Every row gives one point. Two turns around zero, p and q, are shown by what they do to some points. Where does a point land after both, in the order given? Backwards means that the second turn is done in reverse. Each puzzle has new turns, and all numbers are rounded.

Turn p:
-0.051, 0.035 -> -0.035, 0.051
-0.002, 0.000 -> -0.002, 0.001
0.002, -0.020 -> -0.005, -0.019
0.051, -0.015 -> 0.042, -0.032
Turn q:
-0.025, -0.041 -> -0.048, -0.006
0.009, 0.050 -> 0.045, 0.024
0.017, -0.009 -> 0.003, -0.019
Where do these land?
q, then p: 0.023, -0.026 -> -0.018, -0.030
p, then q: -0.006, 0.063 -> 0.058, 0.025
q, then p: -0.019, -0.038 -> -0.042, 0.007
p, then q: 0.001, 0.001 -> 0.001, -0.001

Turn p:
0.008, 0.010, 0.036 -> -0.008, 0.028, 0.025
-0.012, 0.033, 0.022 -> -0.011, 0.039, -0.007
-0.009, 0.008, -0.071 -> 0.029, -0.032, -0.058
0.041, -0.003, 0.017 -> 0.025, 0.007, 0.036
-0.027, -0.046, -0.004 -> -0.034, -0.041, 0.003
Turn q:
-0.003, -0.032, 0.054 -> -0.045, -0.044, 0.002
-0.016, 0.048, -0.041 -> 0.023, 0.061, -0.002
-0.002, -0.032, 0.002 -> 0.000, -0.026, -0.018
0.022, 0.039, -0.034 -> 0.037, 0.034, 0.024
-0.001, -0.022, 0.018 -> -0.014, -0.024, -0.006
Where do these land?
q, then p: 0.036, -0.023, 0.047 -> -0.046, -0.026, 0.035
p, then q: 0.002, 0.010, -0.037 -> 0.037, -0.009, -0.002
p, then q: -0.004, -0.023, 0.037 -> -0.043, 0.001, -0.006
q, then p: -0.012, 0.046, -0.014 -> 0.010, 0.047, -0.013
p, then q: -0.028, 0.035, -0.043 -> 0.056, 0.023, -0.016
p, then q: 0.006, -0.044, 0.011 -> -0.031, -0.031, -0.014

Turn p:
0.052, -0.026, -0.045, -0.006 -> 0.007, 0.033, -0.054, -0.037
-0.019, -0.026, -0.001, -0.036 -> -0.032, 0.000, 0.018, -0.031
-0.042, 0.037, 0.003, 0.041 -> -0.007, -0.031, 0.004, 0.062
-0.001, 0.012, 0.033, 0.043 -> 0.037, -0.032, 0.006, 0.026
0.011, 0.003, 0.010, -0.042 -> -0.004, 0.030, 0.026, -0.020
Turn q:
-0.024, -0.022, -0.021, -0.003 -> 0.012, -0.013, -0.029, 0.019
0.020, -0.009, -0.047, 0.036 -> 0.026, 0.047, -0.011, 0.031
-0.019, 0.021, 0.021, -0.001 -> -0.017, -0.022, 0.021, 0.004
0.037, 0.048, 0.042, -0.056 -> -0.065, 0.003, 0.024, -0.061
-0.014, -0.039, 0.005, 0.024 -> 0.045, -0.016, -0.005, 0.007
Where do these land?
p, then q: 0.022, 0.040, 0.009, 0.016 -> 0.008, 0.036, 0.032, 0.003
p, then q backwards: 0.037, 0.049, -0.028, 0.017 -> 0.007, -0.017, -0.062, 0.026
p, then q: -0.053, -0.018, -0.032, 0.007 -> 0.024, -0.040, -0.027, 0.036
p, then q: 0.011, 0.001, 0.002, 0.004 -> -0.003, 0.011, 0.000, -0.004
q, then p: -0.015, 0.038, 0.043, -0.023 -> -0.023, -0.037, 0.039, -0.025
p, then q backwards: -0.004, -0.035, 0.000, -0.042 -> 0.033, 0.016, 0.030, -0.028
q, then p backwards: 0.002, -0.076, 0.005, 0.021 -> 0.059, -0.013, 0.027, 0.043

Turn p:
-0.029, 0.011, -0.032, 0.028, 0.022, -0.008 -> 0.005, 0.030, -0.036, -0.004, -0.024, 0.024
0.009, 0.038, 0.007, -0.043, 0.046, 0.017 -> -0.026, 0.050, 0.007, 0.005, 0.049, -0.014
-0.031, 0.031, 0.006, -0.011, -0.039, -0.061 -> 0.042, 0.020, 0.025, -0.054, -0.032, -0.023
0.020, 0.003, -0.032, 0.003, -0.012, 0.025 -> 0.024, -0.011, -0.022, 0.021, 0.023, 0.007
0.038, 0.017, -0.031, 0.011, -0.002, 0.036 -> 0.020, -0.005, -0.033, 0.040, 0.031, -0.007
-0.047, -0.028, 0.051, 0.031, -0.017, 0.029 -> -0.017, -0.013, 0.049, 0.032, -0.052, 0.033
0.003, -0.033, 0.000, -0.049, 0.039, -0.020 -> -0.046, -0.004, 0.002, -0.045, 0.035, 0.011
0.036, -0.038, 0.031, 0.030, -0.037, -0.018 -> -0.002, -0.066, 0.007, 0.005, -0.030, -0.030
Turn q:
0.004, -0.012, 0.015, 0.053, 0.014, -0.036 -> -0.038, -0.019, -0.030, -0.013, -0.042, 0.008
-0.011, 0.011, 0.023, -0.035, -0.039, -0.015 -> 0.034, 0.043, 0.009, 0.014, -0.017, 0.016
-0.011, -0.043, -0.025, 0.039, -0.003, -0.006 -> 0.005, -0.042, -0.016, -0.042, -0.017, -0.003
0.064, 0.029, 0.009, -0.087, -0.004, 0.004 -> 0.008, 0.030, 0.083, 0.067, 0.012, -0.002
-0.048, -0.024, 0.003, 0.005, 0.010, 0.029 -> 0.006, 0.008, -0.017, -0.049, 0.032, 0.009
-0.009, 0.015, 0.030, -0.032, 0.030, 0.001 -> -0.026, 0.044, 0.016, 0.003, 0.017, 0.002
0.000, -0.015, 0.007, 0.050, 0.009, 0.063 -> -0.014, -0.045, -0.030, -0.014, 0.046, 0.036
-0.026, 0.025, -0.034, -0.013, -0.032, -0.042 -> 0.041, 0.022, -0.017, 0.008, -0.032, -0.044
0.038, 0.013, -0.028, 0.020, 0.015, 0.004 -> -0.017, -0.040, 0.003, 0.027, 0.003, -0.020
Where do these land?
p, then q: -0.010, 0.003, -0.037, -0.018, -0.010, 0.032 -> -0.028, -0.027, 0.008, 0.013, 0.034, 0.000
q, then p: 0.043, 0.070, 0.036, 0.047, -0.037, 0.026 -> 0.015, -0.012, -0.068, 0.062, -0.039, 0.044
q, then p: -0.058, -0.023, 0.023, -0.003, -0.037, 0.025 -> 0.006, 0.014, -0.013, 0.021, 0.074, -0.013
p, then q backwards: -0.015, 0.059, 0.013, 0.024, 0.023, -0.001 -> -0.020, 0.041, 0.014, -0.031, -0.003, -0.042
p, then q: 0.043, -0.031, -0.002, -0.005, 0.028, -0.038 -> 0.018, 0.018, 0.020, -0.048, -0.011, -0.040
q, then p: 0.000, -0.009, 0.011, -0.006, -0.019, -0.032 -> 0.030, -0.011, 0.017, 0.010, 0.003, -0.014
q, then p backwards: 0.020, 0.006, -0.033, -0.003, -0.019, -0.033 -> 0.011, 0.012, 0.023, 0.033, -0.032, -0.007
q, then p: -0.026, -0.076, -0.022, -0.006, 0.023, 0.013 -> -0.033, -0.007, 0.048, -0.037, 0.053, 0.001
p, then q: 0.002, 0.002, 0.010, -0.031, 0.048, 0.008 -> -0.017, 0.036, -0.024, -0.013, 0.024, -0.024
